Each row of a before or after table is a point. One or more steps were done to the points. Then noise was added and the rows were shuffled. The steps act on columns, c1 being the first. What was done? A step turns or swaps two columns, mirrors them in a line or flattens them onto one, adds a multiple of one to another, or multiplies or shifts one. Angles are multiples of 10 degrees, from the lower column toward the higher: turns from -170 to 170, lines from 10 to 170 but not 90. Use the fewest steps. Two steps may share a column if one is a turn and the other turns, adds or multiplies; they go together, in the order done. Otherwise the lowest column goes first.

Before (12 x 3)
-30,-64,62
4,-34,11
48,40,-57
-39,-38,52
-12,-61,67
-24,0,45
23,27,-44
51,38,10
-6,36,12
-26,-56,12
69,40,-39
42,21,-50
After (12 x 3)
61,-5,54
-32,36,-44
33,14,51
41,-39,17
-49,-7,-65
10,8,47
38,3,69
-38,13,-90
-34,-28,-37
-24,0,-92
-5,18,-30
-18,-37,14
Steps: shift c1 by -10; turn c2 and c3 by 140 degrees

Before (8 x 9)
26,73,-56,9,-19,48,22,-49,-2
-13,57,-11,-51,25,20,72,40,-20
2,44,-93,-77,17,30,15,27,-35
4,38,-56,-46,-64,53,35,-45,44
-28,-18,26,3,16,-69,-35,63,40
-5,7,48,-31,-15,-119,-33,-2,25
-39,-22,31,-7,-55,-79,-38,39,-29
47,-20,19,-17,-47,-67,-20,51,5
After (8 x 9)
-47,11,24,0,-51,-61,-15,-55,2
4,0,51,30,-34,-119,22,-9,-13
20,26,23,-23,-14,-66,43,-58,-27
2,-1,-63,57,-37,57,-56,32,-54
-12,64,-101,61,29,28,-9,-51,39
-32,41,-60,11,-1,42,-36,45,-7
39,11,27,-7,-49,-79,-11,-29,44
16,85,-10,31,68,21,-39,-62,-10
Steps: multiply c1 by -1; add 0.7 times c8 to c2; turn c4 and c8 by 160 degrees; turn c7 and c9 by -160 degrees; turn c5 and c7 by 40 degrees

Before (11 x 14)
27,-43,-56,71,12,-49,-32,-23,52,56,-18,-29,-63,-76
8,3,-23,15,57,42,25,-21,-57,-27,13,-55,-60,-36
-62,-26,-66,6,-1,11,76,-52,-67,14,-13,-52,28,61
37,55,-66,-16,-6,-46,-20,-29,22,5,-3,-12,68,23
-39,-37,-71,40,-29,58,52,-89,-61,18,12,-41,40,-18
-14,-10,66,21,66,-16,13,-67,-7,46,86,1,-54,-71
-71,-30,-57,37,-16,-1,53,-16,-38,-13,-15,-3,42,-20
19,-33,73,22,71,26,71,34,-53,12,11,-36,50,51
22,-2,56,-50,48,1,84,40,32,61,11,-57,48,-75
33,35,-36,49,58,-6,-16,43,40,50,21,25,-14,47
48,74,3,21,-9,-58,35,-37,-41,40,102,17,5,22
After (11 x 14)
18,67,66,20,-120,39,14,2,-8,-121,-14,0,-54,-105
30,19,-22,13,-137,-21,25,8,-57,-49,-44,-55,-59,-32
-53,-40,58,-49,-74,-29,83,-7,32,-113,-5,-56,47,-68
-52,54,-67,6,8,17,76,-16,-70,-11,-6,-51,28,62
106,-48,-36,51,-99,42,-18,26,40,-117,0,25,-12,30
15,17,-66,-17,16,22,-18,59,23,3,44,-12,68,13
133,32,-55,71,1,-39,-33,-39,51,-65,52,-29,-63,-68
52,-26,71,22,-146,26,70,-39,-53,-99,-30,-35,49,43
-13,23,-58,37,27,-20,55,-26,-39,31,6,-4,42,-10
81,22,1,21,40,112,36,79,-42,-22,19,18,7,-36
23,94,-72,39,73,-17,54,-19,-61,22,-59,-42,41,-12
Steps: add 1.5 times c4 to c1; turn c2 and c8 by 100 degrees; multiply c5 by 2.5; turn c5 and c10 by -150 degrees; turn c6 and c11 by -110 degrees; turn c6 and c14 by -30 degrees

Before (9 x 32)
34,23,14,13,-53,67,-13,50,-21,19,38,-43,58,18,-37,40,6,36,-58,42,22,-39,44,-1,5,64,7,-29,99,85,26,11
-54,0,-6,10,-73,-46,-19,29,-10,-56,-20,61,-46,30,20,-8,103,1,14,18,21,-35,-73,-22,22,55,24,-2,12,73,-91,-10
36,-27,19,54,-13,-58,12,-16,13,3,-8,-75,-81,-33,-32,-73,6,-109,-62,-72,-48,-26,9,67,10,-41,76,-1,38,60,34,23
-1,2,-5,-6,-74,17,12,36,35,-24,10,40,-22,-43,-28,-4,6,55,13,-81,23,37,-52,49,-42,-13,-23,37,27,-55,41,55
70,13,16,11,-86,70,21,36,73,-41,2,-32,-119,-48,-10,33,56,33,-6,-88,-71,-10,-59,82,65,-36,-3,-3,1,-18,-3,18
6,34,-1,-73,-66,100,-28,-65,-4,-5,66,5,-15,-7,15,-94,51,-105,0,66,-7,-44,77,-32,-5,19,49,-5,72,-11,-65,28
-10,74,49,-3,-50,-34,-6,-14,51,25,3,-27,-8,53,14,85,5,82,34,74,-31,-32,-59,40,9,-32,-4,-20,36,1,-35,-48
11,26,16,43,-38,-44,-37,64,-26,31,5,67,45,31,-21,22,35,-18,-10,-86,4,-28,3,4,-27,-37,8,45,25,-19,-3,34
0,-41,16,-28,-20,79,41,-42,17,58,83,3,-11,9,-63,-9,-28,5,50,19,-93,-88,5,-58,-41,-15,6,25,84,-43,0,38
After (9 x 32)
30,25,11,32,-32,-52,-34,-22,-33,43,6,63,47,36,-28,24,37,-17,-3,-85,7,-31,9,-13,-30,-33,3,45,24,-18,14,3
-44,4,7,5,-71,-39,-17,7,-11,-88,-47,61,-43,26,21,-4,104,2,8,30,22,-30,-70,40,26,45,19,-2,9,67,63,73
29,-37,31,-29,-25,81,44,67,20,107,81,2,-11,3,-65,-5,-28,5,58,13,-93,-82,-24,-60,-44,-23,2,23,84,-40,19,0
38,-1,-5,1,-79,22,15,-54,25,-36,-5,40,-17,-37,-25,0,13,57,12,-79,20,39,-47,-41,-43,-9,-25,36,27,-60,24,-53
26,27,14,11,-55,70,0,-14,-21,28,52,-40,68,13,-37,41,2,39,-57,44,22,-33,22,90,-7,62,4,-28,93,85,-33,-15
45,-20,14,50,-19,-55,17,-56,10,15,-8,-70,-89,-25,-30,-71,4,-114,-68,-79,-44,-28,9,-30,9,-36,76,3,43,61,-15,-26
61,12,17,13,-92,72,26,-92,71,-59,-18,-32,-114,-47,-13,31,59,36,-14,-89,-75,-7,-56,4,65,-45,-8,-6,-4,-25,-38,13
-40,71,49,1,-45,-35,-8,-29,46,38,-21,-25,-1,53,15,86,5,85,37,80,-26,-34,-56,9,4,-24,-4,-18,43,-5,-5,38
23,27,4,-69,-65,96,-29,52,-3,-6,84,7,-20,0,7,-94,54,-105,-2,60,-8,-39,47,-42,-12,15,54,3,75,-1,37,51
Steps: turn c1 and c32 by -50 degrees; turn c31 and c32 by -110 degrees; turn c8 and c24 by 110 degrees; add -1.5 times c28 to c24; multiply c10 by 1.6; turn c11 and c23 by -20 degrees

Before (8 x 64)
-18,52,36,-2,1,-8,-23,-41,-7,34,6,-15,-11,40,34,83,45,-64,35,49,12,36,-15,-36,-93,-19,38,-30,34,9,-46,73,-18,-59,-43,2,-71,25,-1,-13,55,-33,29,47,-36,-13,14,67,35,42,-16,37,-1,-18,30,44,-62,39,17,-19,66,1,45,-60
19,13,43,29,94,-39,-70,-78,-38,-80,18,15,97,-36,-30,-56,-40,-40,-42,-52,40,36,92,12,14,-13,-76,-44,-76,-23,31,-47,-27,25,-16,-40,-61,12,-26,-62,58,-1,-26,51,60,43,-37,-43,47,-55,30,-77,-53,-74,1,39,29,64,-7,32,63,-39,-17,39
20,28,-7,23,36,36,2,45,75,41,38,-9,1,43,-60,64,1,-52,-79,-19,-42,40,-9,85,-11,-42,-53,36,-3,85,44,92,-17,-22,-93,-19,56,-33,-62,44,-62,-38,64,51,-27,-64,32,-53,-23,62,20,9,-66,-18,-1,29,3,-13,-3,46,-41,60,-36,18
-42,-37,-50,34,-22,-16,-47,16,58,-65,-37,-51,-7,21,37,78,25,22,-30,28,-33,11,60,16,19,77,-8,-37,52,33,-30,25,15,-78,-26,-38,-11,12,-37,-26,-62,63,64,-11,17,-46,5,36,-6,32,36,-51,-27,9,10,23,8,-5,28,34,-75,-28,-33,-6
-10,-57,50,-67,41,60,-44,25,95,-97,-61,-77,61,-17,-18,40,-14,-87,-11,-55,63,-42,61,-7,-37,-58,54,23,-14,78,18,67,108,-78,37,-9,18,0,42,-4,22,14,-45,13,55,-8,28,63,-6,46,13,24,35,20,-71,58,4,-42,2,-60,30,7,2,-35
-11,-58,-57,-42,-5,56,-24,-23,-12,33,-45,20,79,30,0,60,-54,-6,18,35,19,-24,-38,43,21,16,-6,60,-87,-9,56,14,13,-71,11,-22,13,-68,-25,36,10,-21,64,74,-20,-1,47,-15,53,-71,-4,36,-28,-17,20,-18,-66,0,-48,5,-39,62,33,-30
-53,8,6,9,-11,-25,-24,-27,12,47,40,-30,-36,-71,58,-55,-63,-34,16,20,48,-32,58,-43,15,19,47,-30,40,-46,59,-10,0,-20,-10,-30,-14,-2,28,21,-56,12,69,21,-74,51,43,19,-34,-49,-16,27,53,29,12,41,-9,32,-3,-21,13,-10,-36,24
-57,-81,-68,34,13,23,62,-1,37,47,-25,-46,41,-90,-25,-55,4,30,34,-51,42,-28,37,-44,-97,35,-45,56,28,-58,62,-15,-19,16,-2,-30,-23,-101,9,-22,-24,19,-8,-35,-53,-22,54,4,-59,46,-45,45,29,21,25,-70,-18,-68,40,49,2,-41,68,-39
After (8 x 64)
-39,-42,49,33,-22,-15,-43,18,61,-64,-40,-54,-15,17,41,84,28,14,-33,19,-32,10,61,15,38,79,-5,-41,55,32,33,27,21,-80,-27,-36,-11,18,-40,-26,-62,53,69,-15,24,-46,-6,40,-13,41,44,-51,-28,15,10,47,7,-6,31,32,-73,-23,-33,-6
24,30,-43,21,44,45,4,45,81,36,44,-11,6,44,-55,62,10,-61,-85,-45,-42,42,0,225,4,-49,-57,32,-13,81,-18,95,-19,-18,-90,-19,60,29,-61,45,-65,-33,70,44,-27,-57,38,-58,-21,56,16,16,-61,-16,-7,70,1,-9,-4,50,-47,60,-34,13
-60,10,-12,5,-8,-25,-19,-26,7,54,42,-30,-39,-70,60,-52,-64,-36,16,-63,55,-32,68,-77,-16,22,50,-23,39,-49,11,-13,5,-25,-12,-26,-12,-23,36,20,-60,10,66,24,-70,52,49,14,-33,-45,-22,25,55,23,4,99,-3,31,-11,-20,7,-12,-33,30
-10,-59,27,-42,6,58,-20,-26,-11,32,-45,20,78,30,-8,62,-47,-5,14,-60,22,-24,-34,195,44,14,-5,62,-88,-9,28,18,9,-73,-1,-10,11,-19,-29,37,8,-25,67,80,-20,7,47,-14,61,-71,-7,35,-34,-14,21,-44,-70,5,-53,6,-47,70,33,-33
16,12,-29,32,100,-43,-79,-76,-36,-79,24,9,95,-40,-32,-55,-45,-37,-43,-16,45,38,90,-2,-40,-12,-81,-44,-75,-18,-55,-46,-27,22,-15,-36,-52,22,-35,-65,57,-4,-26,48,70,41,-30,-43,49,-48,31,-78,-51,-74,-3,99,31,66,-6,34,68,-38,-10,42
-57,-84,-42,29,16,25,64,2,32,48,-24,-49,41,-88,-21,-55,-2,32,32,-55,34,-30,30,73,97,34,-39,59,24,-56,-59,-18,-18,14,-3,-25,-24,-105,4,-22,-27,21,-8,-27,-51,-19,64,3,-57,48,-48,45,27,19,31,-176,-17,-61,41,48,5,-44,64,-39
-13,-53,-118,-69,46,57,-39,29,91,-95,-57,-76,63,-17,-22,38,-14,-84,-9,-15,60,-46,61,-14,-37,-60,55,18,-10,76,-55,62,104,-85,34,-11,16,-1,44,-3,23,12,-44,17,53,-12,30,54,-12,45,18,26,31,21,-69,148,2,-44,6,-53,27,2,-4,-26
-18,58,-143,1,-4,-5,-22,-42,-9,35,8,-14,-15,38,35,93,45,-70,36,38,11,35,-13,-105,-4,-17,39,-24,33,16,53,71,-26,-59,-44,0,-65,7,6,-10,59,-30,28,51,-34,-13,9,69,35,38,-16,37,-4,-18,30,112,-60,37,15,-19,58,-4,41,-60
Steps: turn c3 and c25 by -110 degrees; add 0.7 times c18 to c3; turn c20 and c31 by 100 degrees; turn c24 and c38 by 40 degrees; multiply c24 by 2.5; multiply c56 by 2.5

Before (12 x 64)
-5,5,-17,31,-21,-48,-10,49,-41,4,59,-18,-24,-22,-2,16,-19,-11,17,-7,122,20,-12,44,8,-22,83,-59,45,7,-27,19,-6,2,-72,-9,-27,16,-23,48,71,40,-51,-44,23,19,9,-48,39,-12,17,-23,5,-11,45,-58,-24,95,-42,-26,33,206,71,30
70,-2,-44,82,16,15,-28,0,-7,3,29,-11,21,-22,66,-12,1,-36,-104,-7,-39,-72,35,41,-10,-14,-15,55,-3,-14,41,26,17,-18,4,30,-2,-11,-24,-47,23,44,-37,-49,46,2,14,-21,20,2,36,-30,-5,-43,38,12,-54,-42,104,-7,34,-43,9,40
27,17,-37,-13,-30,-36,-38,48,-162,-4,25,-43,-62,-37,2,-11,-59,-9,6,-51,-55,29,37,24,35,-8,-12,-35,17,-7,20,9,9,-47,28,52,31,-14,-46,-41,1,21,1,54,63,-8,-15,-43,41,46,-38,-33,83,-35,23,-25,-20,-48,-2,25,-50,-15,20,18
28,4,-42,-10,6,0,-17,35,-3,54,44,-37,33,-28,40,-11,-44,-15,13,-42,-48,-41,25,27,15,5,25,-68,45,2,-30,28,-9,-7,-41,28,31,-8,-43,-45,-17,44,25,-8,9,-53,32,-53,1,4,14,-20,37,-16,28,118,-44,-52,20,21,37,-30,59,-15
89,105,-15,-9,-52,-14,-29,-16,-6,43,9,-61,-15,-18,28,-49,13,36,-25,-25,2,-29,39,27,9,-22,-26,-34,-24,-12,-27,58,-27,5,-196,35,12,-2,-19,-64,4,-3,-33,-39,20,29,10,5,10,39,46,-14,7,-42,16,-64,9,-52,48,14,38,-39,-34,32
28,-24,9,-17,-50,-41,38,-16,-7,19,52,-34,-67,-33,17,11,-3,128,-4,-53,-58,5,33,2,11,-5,5,24,-19,84,-26,-3,19,-21,-12,45,76,-13,11,-23,47,48,19,-3,-39,-7,41,-12,50,-3,-51,-22,5,-11,16,-10,-39,8,-6,13,40,-24,-20,48
-8,-14,180,-34,-32,-19,-11,4,-41,32,-92,44,39,0,42,12,37,42,23,-32,-45,17,-42,2,23,-8,36,-29,47,-19,25,-2,-33,-60,-8,42,-23,-5,72,-22,-11,23,-23,24,-57,39,-4,-14,46,-98,68,-23,35,-4,33,83,-43,-49,34,-17,-9,-21,-31,-31
-1,-21,-3,-35,17,-46,-35,15,-74,-38,0,-50,40,-31,12,55,72,-33,30,-147,22,-25,-39,10,27,-3,13,-60,37,16,-14,-1,3,-6,-37,38,45,-1,-4,-8,-20,50,-23,27,47,-88,168,11,50,19,48,18,92,156,-20,-28,-25,-41,-47,-22,34,-11,10,34
-1,-12,-41,117,53,-41,32,11,-7,36,-4,-60,-35,64,55,52,-65,-7,-14,-32,-59,-61,42,47,-1,-53,29,-52,-47,-32,-32,24,14,-34,-14,20,8,28,-64,-21,-2,17,-2,27,-21,35,26,-3,-25,37,-26,-24,-9,-13,-8,233,116,-67,-43,7,9,-42,-15,51
-7,-21,32,-29,-47,-14,11,-16,3,42,-40,-1,-4,29,38,0,-39,-44,-49,-89,-9,33,33,25,4,-21,-21,60,27,0,206,2,-18,17,9,-8,7,134,-46,33,-15,-116,9,-37,24,8,8,-29,-7,36,41,9,5,-29,2,59,-18,-22,-24,2,-28,-43,-10,38
-3,-12,-48,-2,25,-39,-24,-11,-34,32,51,-3,12,-38,8,-6,6,-9,31,-19,-51,5,34,31,71,8,-19,-43,24,-20,-22,116,-3,-15,30,-28,27,-16,-20,15,-21,35,0,-22,73,-11,71,5,0,-6,-27,-12,36,-42,-35,-32,302,-22,-44,1,8,-45,7,38
5,-8,-36,3,-52,-42,-39,-2,-5,-25,46,6,3,-35,67,-172,-30,-13,31,-24,1,28,-35,42,7,6,19,-23,-74,-7,-21,49,22,-54,-8,24,31,26,-7,-24,16,27,6,37,-105,37,38,2,-104,32,48,-36,21,9,-10,-17,-39,-61,-20,-3,35,-44,80,-55
After (12 x 64)
7,-1,-37,-3,-50,-42,-38,8,-7,-18,-68,6,3,-29,70,-167,-28,-9,29,-29,31,35,-48,48,8,12,26,-22,-72,-11,-29,-11,19,38,-9,21,-14,22,-10,-25,22,29,7,33,-101,40,39,-2,-105,30,43,35,16,6,-10,-26,-43,60,-23,0,42,-44,86,-60
30,2,-42,-12,9,4,-16,33,-8,50,-45,-35,36,-30,44,-3,-31,-7,14,-40,46,-49,23,20,13,10,24,-73,17,2,-27,-31,-14,24,-41,23,46,0,-37,-41,-20,52,27,-14,11,-62,31,-56,10,5,16,30,40,-17,25,122,-46,45,25,18,-28,-27,53,-15
74,4,-45,87,17,15,-31,2,-9,-1,-37,-9,19,-15,66,-9,4,-38,-104,-6,39,-77,27,35,-15,-13,23,49,-7,-17,42,-19,14,34,3,-8,-7,-12,-21,-49,17,50,-45,-49,45,6,19,-17,21,-2,31,15,-5,-38,34,8,-50,42,105,-7,-10,-41,14,41
-7,-20,33,-32,-49,-18,8,-17,7,39,17,2,-8,35,40,-1,-41,-41,-48,-87,-32,30,35,16,12,-21,-10,63,18,-2,208,40,-12,-9,8,-19,19,137,-42,32,-16,-118,9,-37,23,3,8,-37,-2,34,45,18,10,-29,12,62,-13,-1,-23,0,-23,-51,2,41
-4,-11,-46,119,45,-38,34,12,-1,36,-14,-56,-27,65,65,52,-63,-4,-12,-29,34,-62,40,50,3,-55,30,-56,-46,-30,-29,16,9,62,-10,31,-24,24,-76,-21,-5,19,-2,26,-22,35,20,-2,-33,38,-25,44,-10,-15,-10,231,126,52,-46,7,-36,-43,-14,47
0,-16,-51,0,24,-42,-27,-7,-39,36,-126,-6,12,-33,6,-2,11,-11,42,-18,22,9,-12,35,74,12,-31,-44,6,-18,-27,11,-2,39,27,-14,33,-19,-22,18,-18,35,5,-17,77,-10,66,11,-4,-15,-25,15,44,-40,-41,-31,305,18,-43,-3,-33,-40,7,43
-6,-1,-16,35,-30,-40,-14,51,-41,4,-52,-21,-29,-20,3,19,-17,-19,21,-8,-6,24,-73,42,9,-18,-6,-64,54,1,-27,-40,-10,-58,-72,83,-4,13,-19,46,72,40,-54,-49,17,10,12,-46,45,-10,17,-98,12,-12,44,-59,-24,-23,-38,-31,106,202,70,29
-7,-20,181,-33,-41,-19,-12,2,-37,31,51,47,38,0,36,7,37,43,23,-34,4,20,-103,8,28,-5,39,-24,54,-17,20,80,-36,74,-8,35,4,-7,75,-26,-13,20,-20,23,-58,39,-1,-11,46,-95,67,29,38,-1,31,84,-43,36,37,-11,-16,-24,-30,-32
5,-20,-7,-39,17,-44,-26,26,-75,-42,-5,-53,32,-31,14,58,73,-39,28,-148,27,-25,-163,12,23,-4,43,-59,12,16,-14,-1,7,-17,-38,13,60,-3,-5,-13,-20,49,-23,26,44,-81,162,12,49,19,48,39,89,163,-28,-31,-25,9,-44,-17,33,-9,13,44
31,12,-39,-11,-33,-42,-33,44,-167,-7,-23,-42,-64,-37,4,-7,-64,-9,7,-49,-24,30,-209,21,31,0,59,-41,-2,-9,16,-12,7,73,33,-13,27,-13,-43,-38,-3,26,2,54,65,-7,-16,-44,37,52,-43,23,78,-37,17,-25,-21,49,-4,25,-33,-21,23,12
27,-22,12,-18,-45,-43,45,-20,-11,13,-22,-37,-68,-36,19,12,-3,129,4,-50,62,8,18,4,17,-10,47,29,-57,82,-27,-49,21,43,-9,4,58,-10,13,-22,41,47,17,3,-38,-9,43,-11,55,-2,-55,-15,5,-15,21,-9,-38,13,-15,18,-19,-21,-19,45
82,108,-14,-9,-58,-13,-27,-15,3,42,-53,-59,-15,-18,35,-59,9,36,-20,-29,37,-32,29,33,6,-24,33,-32,-24,-12,-28,20,-22,-9,-195,-28,-7,-3,-22,-61,7,-1,-30,-37,26,31,8,7,9,40,41,42,6,-47,19,-69,8,42,52,15,8,-34,-35,30
Steps: add 1.5 times c9 to c23; mirror c11 and c32 in the line at 120 degrees; turn c21 and c61 by -110 degrees; turn c34 and c61 by -150 degrees; swap c27 and c36; turn c29 and c37 by 30 degrees; mirror c52 and c58 in the line at 150 degrees
